Every row gives one point. A path goes straight from each point to the next, and from the last back to the first. The post is the endless flat space through its rows: a point in 2 columns, a line in 3, a plane in 4, and so on, so that a path can go around it. How many times does the path go around the post? Going back the other way cancels.
In the rows, zero is written as 128.

Post:
[[125 123]]
Path (23 x 2):
[[107 114]
 [129  60]
 [155  95]
 [ 90  72]
 [107 133]
 [114 178]
 [151 152]
 [179  90]
 [118  81]
 [ 86 118]
 [ 80  85]
 [135  92]
 [186  90]
 [147 162]
 [157 158]
 [154 101]
 [124  53]
 [ 94  99]
 [ 89 154]
 [148 175]
 [150 124]
 [135 140]
 [ 91 155]]
Times around: 1

Post, 5 rows:
[[158  74 140 113 107 109]
 [133 120 154 127 134 150]
 [ 95 177 112 107 137 141]
 [126  89 109 157 121 122]
 [144 166 128 130 144 134]]
Path (26 x 6):
[[119 104  90 109  82 149]
 [ 84  89 116 115  71 104]
 [177 196 126 191 173  83]
 [165  99 153 123 164 130]
 [183 132 139  85 141 143]
 [121  96 109 137  98 139]
 [125 157  79 184  99  71]
 [154  98 145 116 117  68]
 [128 151 147 125 169 157]
 [169 149  89 209 176 164]
 [ 62 115 110  87 137 143]
 [128 169 130 140 149 110]
 [100 112 112 127 156  99]
 [127 163 147 204 193 221]
 [178 159 113  94 102 135]
 [106 153 143 172 143 188]
 [152  86 128  91 115 139]
 [131 130 166 137 192 198]
 [124  76 180  91 122 114]
 [ 28  38 109  97  41  86]
 [151 124 116 176 105 165]
 [154  90  85 109 130 136]
 [157 142 141 118 152 123]
 [133 133 135 105 132  90]
 [ 86  87 137 126  79 128]
 [113  78 105 179 112 164]]
Times around: 0

Post, 11 rows:
[[151 155  95  73 124 146 157 144 101 185 131 150]
 [100 168  94  74  88 113 139 153 155 152 132 117]
 [106 125 122 158 146 153 133 108 113  84 152 101]
 [166  76 115 129 118 163 147 134 116 144 121  95]
 [126 128 120 143 151 116 166 132  98 117 156  93]
 [132 165  90  91  87 107 134 108 136 186 141 114]
 [169  97 118 125 156 145 143 115 144 125 133 110]
 [ 99 124 151 116 153 115 159 117 112 136 109 143]
 [105 141 112 100 156 135 121 126 110  93 136  76]
 [135  93  95 136 137 137 129 133 126 161 131 119]
 [126 177 155 144 152 110 114 156 111 109 111 137]]
Path (25 x 12):
[[177  95 105 134  64 139 182   7 160 135 190  88]
 [ 85  85  65 128  86 141 133  99 148 117 168  68]
 [102 155 131  64 137 144 128 161 102 103  85 126]
 [126 103  68 103 130  81  95 132 126 165 154 103]
 [122 134 135 142 106 123 146  94  89 159 167 110]
 [130 109 147 110 144 164 158 137 119 124  91  91]
 [155 120  88 103 131 175 204 136 104 155 150 137]
 [154  91 123 139 169 115 124 135 153 130 116 140]
 [110 109  73 131 118 124  85 195 156 120 157  83]
 [123 160 133 119 129 109 125 122 132 117 146  86]
 [101 108 157 122 118 128 111  92 175 168 109 134]
 [ 94 134 173 111 150 106 136 143 140 123  77 105]
 [173 166  88 157 136 111 127 129 117 147 133 132]
 [162 133 142 136 154 137 104 157  79 136  95 150]
 [161 127 150 132 164 134 105 113 107 145 120 163]
 [162 143 115 125 110 111 159 115 106 200 145 112]
 [122  92  97 214 101 162 114 170 137 172 116 163]
 [126 105 132 105 195 148 159 130  97 138 101  69]
 [107 161 170 154 206 136 109 189 126 119  93 185]
 [ 86 140 116 139 114 135 120 155 159  87 122  94]
 [103 201  84 104 112 146 164 119 124 125 159 189]
 [116 142 111 102 177 131 113 112 107 121 143 127]
 [ 41 181 116 122  72 102 134  83 171  96 181  45]
 [140 178  95  97 143 142 191  77 133 154 161  95]
 [120 104 132 148 168 144 129 112  94  98 100 117]]
Times around: 4
